Rows are points. Each copy is the shape, with its points in the same order, turned, moved and blurred by noise. Say if it was mirrored as well.

Shape:
[[ 32 -43]
 [-16  21]
 [ -4  34]
 [ 48 -19]
 [ -8  86]]
Copy 1, 5 rows:
[[ -6 -53]
 [  0  29]
 [ 29  27]
 [ 21 -48]
 [ 59  66]]
Copy 1 is: only turned
Copy 2, 5 rows:
[[ 51 -28]
 [-23   2]
 [-32 -12]
 [ 34 -51]
 [-83 -29]]
Copy 2 is: mirrored

Shape, 9 rows:
[[-43  -1   1]
 [  7 -44 -15]
 [-24 -18  61]
 [-64 -47 -28]
 [-23  78 -44]
 [ -7 -55 -58]
 [-48  25 -54]
 [-18 -38   3]
 [ 20  14 -28]]
Copy 1 (9 x 3):
[[-10  32  29]
 [ 52  -8  35]
 [ 19  75   0]
 [ 10  25  92]
 [-73 -40  11]
 [ 60 -23  77]
 [-32 -31  56]
 [ 29  23  35]
 [  3 -39   8]]
Copy 1 is: only turned
Copy 2:
[[  1  49   2]
 [ 51  12 -29]
 [ 35  28  52]
 [ 39  78 -40]
 [-81  17 -28]
 [ 47  28 -68]
 [-29  57 -52]
 [ 41  36  -7]
 [-14 -15 -25]]
Copy 2 is: mirrored
Copy 3, 9 rows:
[[-16   6 -30]
 [-16 -53  -7]
 [ 37 -10 -54]
 [-58 -20 -53]
 [-26  56  49]
 [-60 -68  -1]
 [-59  25  10]
 [-10 -39 -35]
 [-11 -18  38]]
Copy 3 is: mirrored
Copy 4:
[[-12  36  11]
 [-16 -26  41]
 [ 50  24  26]
 [-44  37  61]
 [-57  28 -68]
 [-60 -24  55]
 [-70  34 -11]
 [ -4   5  44]
 [-29 -27 -17]]
Copy 4 is: only turned

Shape, 7 rows:
[[ 17 -15 -56]
 [ 22  40  39]
 [ 37 -23  27]
 [-58 -29   1]
 [  9   8 -35]
 [ -8  20 -10]
 [ 27 -14  95]]
Copy 1:
[[-61 -51 -18]
 [-23  51 -18]
 [  1  -6 -55]
 [ 20 -36  43]
 [-54 -23  -3]
 [-38   6   3]
 [ 45  46 -55]]
Copy 1 is: only turned
Copy 2 (7 x 3):
[[-33 -56 -10]
 [ 27  32 -31]
 [-39  32 -17]
 [ -5  -6  65]
 [ -6 -41 -14]
 [ 16 -19   2]
 [-18  92 -10]]
Copy 2 is: mirrored

Shape (7 x 4):
[[ 30  -3  -1  -4]
 [-27 -29  25 -29]
 [-11 -19  13  19]
 [ -2  46 -20  -3]
 [ 17   1   5 -19]
 [ 27  22  36 -22]
 [ 27  48 -40  60]]
Copy 1:
[[ 18 -25  10  31]
 [ 11 -18  -5 -40]
 [ 12   0 -26   6]
 [ 14  37  32  30]
 [ 21 -21  17   9]
 [ 58 -18  23  12]
 [  8  40  -4  95]]
Copy 1 is: mirrored
Copy 2:
[[ -8 -28  -8  -3]
 [ -2  20  45 -18]
 [ 34   0   7  -8]
 [-16   7 -21  48]
 [-16 -12   0  -8]
 [-35  10 -22 -23]
 [ 29 -32 -64  56]]
Copy 2 is: only turned
Copy 3, 7 rows:
[[ -2  18  -6  10]
 [ 13  -5  50 -17]
 [-16   7   9 -32]
 [-39 -23  -6  26]
 [ -3  10  11  15]
 [-25  35  23  28]
 [-62 -14 -70   6]]
Copy 3 is: mirrored
Copy 4, 7 rows:
[[ -6  34 -21   0]
 [ -8  18  50  14]
 [ 14  -5   6  -5]
 [-44  -9 -25  22]
 [-21  33  -5  17]
 [ -9  33 -10  53]
 [-14 -25 -86  -7]]
Copy 4 is: only turned
